Each point is reached from the start by the listed moves, each made once or not at all, plus a little noise. Say if it took an odd or an even number of moves. Then give how often each move was made.

Moves:
(1): [ 44 -50  22]
(2): [37 27  6]
(3): [-7 -9 49]
Start: [ 11 -15   2]
Points:
[ 84 -44  80] -> odd (1, 1, 1)
[  3 -24  50] -> odd (0, 0, 1)
[ 49 -74  73] -> even (1, 0, 1)
[ 11 -14   0] -> even (0, 0, 0)

Moves:
(1): [53 19 19 -2 22 -1 -1]
(2): [-15  52   6   4   5   2   4]
(3): [-3 -7 68  6 23 10 -4]
(4): [  3  -5  -2  47  16 -14   0]
(5): [-13 -12 -20   0  59   2  14]
(6): [ 11  -2  -5  28 -16  54  20]
Start: [ 25   1  20   3  -3 -12   8]
Points:
[72 -2 86 40 84 56 40] -> even (1, 0, 1, 0, 1, 1)
[ 25  -3  22  51  11 -26   8] -> odd (0, 0, 0, 1, 0, 0)
[73 70 39 34 13 46 36] -> odd (1, 1, 0, 0, 0, 1)
[64  9 90  4 95 -2 15] -> odd (1, 0, 1, 0, 1, 0)
[ 24 -14  87  55  33 -11   7] -> even (0, 0, 1, 1, 0, 0)

Moves:
(1): [31  5 22  2 13 18  3  1  3]
(2): [ -2  39  -1   5 -11  -3  25 -11 -13]
(3): [-25   0  47  17   2  -1  -8 -24  -7]
(4): [ 17  23 -29  63   8  -1   3 -13  -1]
(5): [-17   5   3  -6  49  13   0  21 -10]
(6): [-26 -10   8  -3  -7  50  12  -4  12]
(7): [ -2 -23   6   8  12  -3  49  10   7]
(8): [ -6   1  15   2 -29  -9 -32  34   4]
(9): [-17  32  16 -19  19 -23   4  -7  44]
Start: [ 14   0   1   9  21  11 -19 -16 -17]
Points:
[ 43  37  22  59  70   4  43 -27  39] -> even (1, 0, 0, 1, 0, 0, 1, 0, 1)
[  0  36  39   7  68  89  27  -5 -24] -> even (1, 1, 0, 0, 1, 1, 0, 0, 0)
[ -3  48  65  69  56  56  -7 -63  32] -> odd (1, 0, 1, 1, 0, 1, 0, 0, 1)
[-55  47  47  60  95  48  -7 -44  20] -> odd (0, 0, 1, 1, 1, 1, 0, 0, 1)

Moves:
(1): [ 39  -1  19   5 -21   6  -4  -3 -20   6   8  -2]
(2): [  5  43   3 -16  12 -11  14   3   7  -7   8 -30]
(3): [ -5  -8  26 -13   9  12  11  16 -13 -41  -1  32]
(4): [-16   5   8  27   7  38   3 -19   2   1  24 -16]
(5): [  6 -12  19 -43  25  18 -12 -20  22 -11   4  -6]
(6): [ -2  -3   4 -10 -13  18  13   5   4  11 -11  14]
(7): [  1 -22  -8  20  17 -10  39 -11  14  -9  -9  -1]
(8): [ 37   1 -16  22  -3  22 -17  20  23 -21  -4  23]
(9): [-17  15  19  -1  -6 -32 -12 -22  32 -17 -19 -10]
(10): [ -2  19  40  26  28 -20 -14  42 -14  34 -23   0]
(11): [  2 -11  14   3   1  -3   0   4  19   2  27  -2]
(12): [  6  21  -6  12  11  -3   0 -42  -5  12  21  50]
Start: [-12   8  -8   6   6   0 -12 -22 -53   6   4 -13]
Points:
[ 18  66  71 -17  -3 -12  13 -61 -26 -28  38  37] -> odd (1, 1, 1, 0, 0, 1, 0, 0, 1, 0, 1, 1)
[-27 -15  -8  44  17  46  47 -47 -32   5   8 -13] -> odd (0, 0, 0, 1, 0, 1, 1, 0, 0, 0, 0, 0)
[-15  37  34  -1  89  43  47 -95 -27 -49  54  14] -> even (0, 1, 1, 1, 1, 0, 1, 0, 0, 0, 0, 1)
[ -8  48  28  34  65 -39  27   8 -45  23 -19 -44] -> odd (0, 1, 0, 0, 0, 0, 1, 0, 0, 1, 0, 0)

Moves:
(1): [ 12  -5  -8   7   7 -10  16  -2   0  -7   6  -2  -3  -6  -1   7 -13 -18]
(2): [ -8   9  -8 -16  -2  -2   6  -8  -5  -1   5   4  -8 -11  -5 -11 -13   5]
(3): [ 15  -1  14   2  -6   4   1   3 -11  -3   3  -8  -4   1  -5 -11  -4   0]
(4): [-11  -7  -3   4   0   5   3   5  -2  -2   2  -6   9   3  -8   5  -6   3]
(5): [ -1   3  13   4  13 -19  -3 -14  11  -6   5 -14   0  10 -11  -3   1   7]
(6): [ -3  -1  -2  -6  28  11  -9  11  -3   5  13 -12   5  -6   4  -1  -1  -5]
(7): [ -6 -11  14 -11  13   9  18  -3  -1   2 -13  13   8  10  -1 -11  10  10]
(8): [ -7  -6  -1   1   6  -6   3   9  -6   1   4   3 -15   4  10  12   2   5]
(9): [ -8   3   9 -23 -18  -9   1  20  11  -6   4 -10   1   2  12  -1 -11 -19]
(10): [ -7  -3   2   5  -2  -8  -5  14  30  14   9   2 -10  13 -22 -11  -5  -1]
(11): [-1  0  1 -3  4 -7 -9  2 -6  7  9 14  4  3  0  0 11 -1]
(12): [  2  24   8  10  11   5   3  11   2  -7  -8   8   3  21 -18   2  -9  25]
(13): [  7  -7  -4  -3   1  -2  -4  -2   4  14  -4  -3  12  14   4   9 -11   9]
(14): [  2   0  -5   2  -4  -2   4   3  19 -12  18   0   6   9  17 -16  -1  15]
(15): [ -3   1  16  11   2   1   0  -4   2   7  14   6  10 -23   4   2 -12  20]
(16): [-4 10  7  5 -7  0  7 -2  5  8 17 -1  1 11  2 11  8 -4]
(17): [ 12   6 -11  -5  -6  -2  16  10  -5   2  -4 -12   1  -8  -2  -3  17   6]
(18): [ 14  -9  -3 -20  -2  10  -3  -2  -7 -12  11  10  -7 -16  -4  17  -4   2]
Start: [ -2  -1  -6   5 -23 -19  -7  -9  11  -1 -10  -2   5   3 -16  11  -2  -2]
Points:
[  1   4  -2   2  -1 -33  47  36  26  -7  22  12  -4  43 -52 -24 -13  48] -> odd (1, 1, 1, 1, 0, 0, 1, 1, 0, 1, 1, 1, 0, 1, 0, 0, 1, 0)
[ -7   2  16 -32   3 -53   7   3  31 -17  95  -5  -1 -18  11  29 -34   5] -> odd (1, 1, 0, 0, 1, 1, 0, 1, 1, 0, 1, 0, 0, 1, 1, 1, 0, 1)
[ 11  15  -2 -18   8 -46  28  36  26 -23  34 -55  11  38 -19  -1 -51  30] -> even (1, 1, 1, 1, 1, 1, 0, 1, 1, 0, 0, 1, 1, 1, 0, 0, 1, 0)
[ 22 -20   1  -8 -37 -44  14  22  28 -13  20 -22   3  30  21  11 -39 -11] -> even (1, 0, 1, 0, 0, 0, 0, 1, 1, 0, 0, 0, 1, 1, 0, 0, 0, 0)
[-27  37  41 -22  -9 -50  34  11  17   7  22  10  11  23 -25  10   2  52] -> even (0, 1, 0, 0, 1, 0, 1, 1, 1, 0, 1, 1, 0, 0, 1, 1, 1, 0)
[  8 -19  33  24 -13 -42  11  -3  34  -2  59 -11 -14   2 -51  40 -35  14] -> odd (1, 0, 1, 1, 1, 0, 0, 1, 0, 1, 0, 0, 0, 0, 1, 1, 0, 1)

Moves:
(1): [ 17  -2   0  -9  12  -4   5  -4   2  -5 -11  -1   1  -8   0   1   0  -3
 -10  -2  -3  14  -1  -9 -11   7]
(2): [ 14  34 -17   6  -4   9   0  -4   2   6  -2   2  16 -15 -13   1   6  22
  -3 -20  -4 -12  -8  -7   7 -21]
(3): [ 11   1  20   2   7  -9  12  -8  -5  -2   1  -9   2 -12  -4   9  -1  -7
  -8 -11  -4   1  -9  11  -3   0]
(4): [  9 -15  -8  21   0  -3   0  -1  -8  -8   2   2   6  -1  -5  -6  -1  11
  -1  -3  -3   2  -3  -6  -8   8]
(5): [ -6   3  -7   5  14  -2  -8   4   6 -12  -8  -5   2  -1  11  -8 -19   1
  -6 -35   0  -3   7  11   9   6]
(6): [ 11   0  -3  -5  12  18   4  -8   3  -9  12  -2   5   0  -2   4  12 -11
 -11   1  -1  -2  -1  -6  10   7]
(7): [-10   0 -13   9   5  -5  21   5   2  -3   1   4  -2  -6  -2 -11  -6   6
  -2   0 -15  11 -11  -6  -4  -9]
(8): [ 2  4  1  6  8 17  5 11  0 -7 -1 -5  2 -1 -3 -5 13 -3  6 -4 24  8  2 -8
 -8  5]
(9): [ -2  -2   0   6  -7 -10   9  -3  32  -4  -4   4   5   7   0  -2   1   4
  11   3  -4  -1   4  -7  -3 -12]
(10): [-13 -17  15   8  -4   6 -13   3  13  20 -28  -9  -9  -8  22  -4  12   7
   3  -8   4  -8  15  -1   5  -7]
(11): [  5   0  -1   1   6  -5  -2  -1   4  12  11   0   0 -12   8   8  -5   4
   5  -7   1   3 -10  -8   6   4]
(12): [-4 -8 -5  3 11 -1 11  7  7 -6 -2 30  6  4  6  5  6 23  0 10  2 -4  7 10
 -6  6]
(13): [ -6 -10  -3 -14   6   1  -4  11  -3  10  12  -9  22   9   2  -6   8   3
  -7  10  -5   4   7   2  -4  -6]
(14): [ 14  15   9  -9   0  -5   8  -6   0   7   4   3   5  34   3  -1   8   1
  -8   2  -4  -3   1 -10   6  -3]
(15): [ -6  12  -4   3  -4   1  -2 -13  -3 -13  -7  -5   6  -7  31   2   6 -15
  20  25  -1  11 -14   1   0  -8]
(16): [  4 -25 -25   2  -5  -6  13  10  -6   6 -16 -13   8  -6  15  27   9   0
 -13  -9  13  -7   9  -8   4   8]
(17): [  3 -11 -10 -10  17 -20   3 -12   1  -3  -1   0  -9   6  -2  -3  13 -10
  -3  -9  -5  14  -3  15 -11  -3]
(18): [ -3 -12  11 -23  11  10   0  -6  21 -13 -12  -8 -11  23   1  13   0  33
  -5   3  13  11   2  -2  -1 -10]
(19): [  2  -7   6  15   6  15  -2   3 -15  17  -3  -5  10  14 -13   3 -13  -2
  27   9  -1   8   2   7   9   1]
(20): [ -4   3   6  16  18 -18  -4   7   5  -4  -2  -2 -10   6 -11  -4  -4   6
  -2  15   8  -2   4 -12   1 -10]
(21): [ -6  -6  -2  -3 -11  -2  -1 -16   6   3   1   5   3  -3   4   5  -1  -1
 -19   9  19  12  -3   8   6   0]
(22): [-18  16   4   5  12  -2  -3 -13  -2  -8   7 -11  -1  -1   1  22  -4 -10
  -5   2 -10  32  -5  -3 -18   3]
(23): [ -8   4  -5   0  -9  -8   8 -11  -7   6   5  -2  -3 -12   0  -3 -11  13
  14  -8  -5  -2  18   2   6  -2]
(24): [ 16  12  -4   8  -4   9  -7   2   0  10   6 -12 -11   3   1   2  -9  -2
  -3  -5   6  -6   4  12  -6  -3]
Start: [ -2  -5  -5  23  -4   0   3  23 -13  -3 -13  -8 -10  24 -10 -21 -13  -1
 -11   1  14   3 -22 -30  -3   3]
Points:
[ 30   2 -37  23  57 -33  45  10   1  37 -30 -35  10  14  26  29  24  36
 -65 -46 -10  41 -27 -30 -41 -20] -> odd (1, 1, 1, 0, 0, 0, 1, 0, 0, 1, 1, 1, 1, 1, 0, 1, 1, 0, 0, 0, 0, 1, 0, 1)
[ 37 -16   6  34  95 -33  34 -24  -3 -34 -24 -14  -3  57  13  -1 -19  42
   0  -6  10  52 -22 -24   4   8] -> even (1, 0, 1, 1, 1, 1, 0, 0, 0, 0, 1, 1, 0, 1, 1, 0, 1, 1, 1, 1, 0, 0, 1, 0)
[  7 -10 -15  35  82  -9  31  -3  41 -36 -43 -21  15  80  43  49 -17  28
  -8  19  26  57 -17 -70   5   4] -> odd (1, 0, 0, 0, 1, 1, 0, 0, 1, 0, 1, 1, 0, 1, 1, 1, 0, 1, 1, 1, 0, 1, 0, 0)
[ 24  10 -23  68  49 -33  36  12 -16 -10  -4   7  -3  -9 -34 -16   3  57
  -2 -39  26  12 -24 -33 -18  -8] -> odd (0, 1, 1, 1, 0, 0, 0, 1, 0, 0, 1, 1, 0, 0, 0, 0, 1, 0, 0, 1, 0, 0, 1, 0)
